Every row gives one point. Two turns around zero, p and q, are shown by what they do to some points. Where does a point land after both, in the order given? Backwards means that the second turn is done in reverse. Each puzzle has new turns, and all numbers are rounded.

Turn p:
[ -8 -16] -> [-14 -11]
[48 10] -> [ 48 -10]
[-18  -3] -> [-18   4]
[-22   9] -> [-17  17]
Turn q:
[ -8 -23] -> [-23  -9]
[  9 -14] -> [ -5 -16]
[-21  -6] -> [-18  12]
[20 43] -> [46 13]
Where do these land?
q, then p: [ 19 -14] -> [ -8 -22]
p, then q backwards: [19 19] -> [ 9 25]
p, then q backwards: [-47   4] -> [-44 -17]
p, then q: [ 9 -9] -> [ -6 -11]

Turn p:
[-34 -15  11] -> [-36  14   6]
[ 9 17 -5] -> [19  5 -2]
[-23  14 -23] -> [ -3  26 -24]
[19 -6 -6] -> [ 10 -18  -5]
[ 29 -10  24] -> [ 10 -28  26]
Turn q:
[12  5 16] -> [ 9 18  4]
[ 12 -18  16] -> [18  4 19]
[ -7   8 -48] -> [-10 -32 -36]
[-17   5  16] -> [-18  10  13]
Where do these land?
p, then q: [ 18  -6 -13] -> [ 16 -16   0]
q, then p: [ 3 10 -7] -> [  2   2 -12]
q, then p: [ 23 -35 -27] -> [  0 -50  -2]
p, then q backwards: [-16  14  26] -> [-6 -2 33]
q, then p: [ 2 16 25] -> [16 23  8]
p, then q: [-30   2  -4] -> [-26   4 -14]

Turn p:
[ 20  24 -12  28] -> [-30  14   1  28]
[ 18  -1 -29  24] -> [-21  -4 -22  28]
[-29  32 -10 -15] -> [-29  -6  16 -33]
[ 17 -32  21 -20] -> [ 43  11 -14  -3]
[-25 -22  30 -16] -> [ 37 -14  18 -19]
Turn q:
[-2  5 -2 27] -> [  7   4 -13  23]
[-10   1 -12  15] -> [  6  -3 -19   8]
[-47   6  23 -30] -> [-54   1 -14 -23]
[ 48 -37 -34  13] -> [ 59 -32  22   6]
[17 -1 17  6] -> [ 0  5 20 14]
[ -6  25   7 -31] -> [-17  25   4 -28]
Where do these land?
q, then p: [  4  -1  23 -14] -> [  9  -3  23 -10]
q, then p: [-25  31  -6   3] -> [-36  -6  -6 -15]
q, then p backwards: [ 25 -41  16  37] -> [-15 -24  15  54]
p, then q: [-26   3  -8  -6] -> [-14 -19   8 -13]
p, then q backwards: [ 40  15  15 -15] -> [ 7 47  2  5]
p, then q backwards: [ 10  30 -11 -23] -> [-17  27   9 -24]
q, then p: [-28 -37 -28  18] -> [ 13 -29 -45  15]

Turn p:
[  6  22 -25 -13   2  -8] -> [27 24  2 -8 -6 -2]
[-11  15  12  17   9   0] -> [-22  16   7  -1   8   3]
[-18  22 -17  13 -16   5] -> [ -4  27 -20  -8  -7  17]
[ 14 -48  -3 -21   9  12] -> [ 19 -52   2  -4   9  -4]
[ 18 -21  21  19   8  -6] -> [-13 -18   6  26  20  -9]
[ 12 -17   8   8  -6  25] -> [ -4 -23   1  12   5  22]
[  1 -33  -3 -11  10 -10] -> [  9 -28  -5  -6  11 -20]
[ -9  27   3 -10 -18 -18] -> [ -3  26  -4   0 -28 -11]
[-14  33   6  -4   2   1] -> [-11  27  12 -11 -14   4]
Turn q:
[15  8 17  7 17  0] -> [22 -7 -2 17 10  3]
[-16  -5  10  -3   9  10] -> [-10  -3   8  16  -7  11]
[ -2  14 -34  -9 -12 -10] -> [ -9  23   5 -31  11  -4]
[ 19 -12 -31  17  -4   2] -> [ -2   5 -35 -22   8   3]
[  0  -9  32  18 -17  33] -> [ 16 -22  -6  10 -41  16]
[-30  10  32   2  13 -28] -> [  0  14  24  41  -5 -22]
[ 11   7 -16 -11  13  -5] -> [ 0  3  1 -9 25  4]
[  2 -12 -10 -21 -19  -1] -> [-16 -13   6 -23  -2  -9]
Where do these land?
q, then p: [ 15  -9 -34   3  34   5] -> [ 14   7  13 -36  27  15]
q, then p: [  7  23   3 -21  -1 -30] -> [ -9   5  28  10   4 -30]
q, then p backwards: [-10  -4  28  -4  -6  28] -> [ 15  -2  17 -19 -18  23]
p, then q: [  4 -20  14  -8 -24   3] -> [-17  -2 -22  -9 -18  -9]
q, then p: [ 13 -10  -8   5 -26  11] -> [ 22 -13 -11  -6 -19  -4]
p, then q: [-15   5  -2 -10   4 -14] -> [ -2   4  15  -7   7 -14]
q, then p: [  5   4 -29   8   4  -1] -> [ 15  13  12 -20  -2   5]
p, then q backwards: [-18  10  29  28  15  -2] -> [-28 -13 -23 -21  13 -12]

Turn p:
[ 40  43   2 -19 -25 -23  -8  -3] -> [ 31  34 -14 -37 -27  -4  20 -15]
[ 36   6 -16  -1   6   7  -6 -20] -> [ 15  30  -3 -15  19   1 -14 -14]
[-28 -20  -5  -8  15   3  41  16] -> [-12 -17  16  20   6 -24  -4  42]
[-15 -43  15  -3   0  -5  -5   1] -> [-16 -37   2   5  21 -11   8  -6]
[-43 -23  -3 -12   5  34  17  11] -> [-38 -18   9  17  16   7   3  41]
[ 10  10 -13  14 -18 -26  -9   0] -> [ 13  10 -22   8 -16 -11   4 -21]
[ 32  30  21  23  -2 -20 -10  -3] -> [ 39  10   9  -6 -23  10   3 -32]
[ 12  25 -14  11  -7   2 -13 -24] -> [  0  34  -5  -1  -8  10  -7 -23]
[-18 -18  -7  -4  22  11 -12  24] -> [-11 -29 -11   3   8  10 -21  19]
[  0 -10  11   5 -19  13  11  17] -> [ 7 -8 -1 12  9  8 25 13]
[-27  -1  10  -6  24   4  -6 -20] -> [-30 -10  23  -5  -5   3 -18  -4]
Turn q:
[  0  10 -21   8 -13  -2 -15 -26] -> [-15 -23  19   8 -14  13  13  -4]
[ 0 -4  9  6 14 13 34 34] -> [ -5  33 -19   1  24 -16  -9  19]
[ 20  16   3  44  11 -24   4  30] -> [ -2  36  -8  37  19   1  28 -19]
[-26   3  17 -21  -7 -38  30 -24] -> [ -6 -22   3 -41  37  -5  -2 -29]
[-23  -4  15 -14 -14  20  -5   7] -> [ -5  -1  -1 -10 -13 -15 -34  -2]
[ 16   2 -25 -19  -1  -9 -10  -2] -> [  3 -17 -12  -5 -17   2  25   7]
[  1 -20  21  10 -17  23 -11  -6] -> [  5  19  22  -5 -19   8 -24   1]
[ 24  15  21  -6   9  19 -12 -26] -> [ 10  -6  -7   4  -7  45 -17   2]
[-11 -18 -40  -8  19   0 -16  15] -> [ 14 -18   2  14 -11 -33  19  25]
Where do these land?
q, then p: [-34   4 -24 -21  21  32  29 -14] -> [ -1 -58 -27  -2   2  -2 -20  14]
q, then p: [ 19  13   1 -12 -16  -2  -5  37] -> [-10  34 -21  12 -16 -14   3   3]
p, then q: [  8 -11  31  -2  23  -5  12  14] -> [ 32  25  -3 -18  -5   6  -3  -1]
q, then p backwards: [ 10 -31   0   6   3   9 -27  19] -> [ 11  30  -2  11  -1 -18  28   8]
q, then p: [-11   5   1   2 -14   7 -11 -37] -> [-18 -20  10  -4  20  16  18  -8]
p, then q: [-16   8  -9 -12  -3 -16 -14 -12] -> [-13 -21   9 -11  -6 -12   0 -11]
q, then p: [ 48  20   9  17  -6  -6 -13 -19] -> [-9 35 19 18 20 29 11 17]
q, then p backwards: [ 32  -8  -3   4 -41 -31  12 -12] -> [  5  23  30 -22 -32   8 -18 -26]
q, then p: [-27   2  14  17  14  19  -2   4] -> [  7 -18  -4   2 -11  18 -16 -27]
q, then p backwards: [-28  -2 -19   1  18  -8  20  20] -> [  0 -36 -15 -13  -4  -9  23  -3]
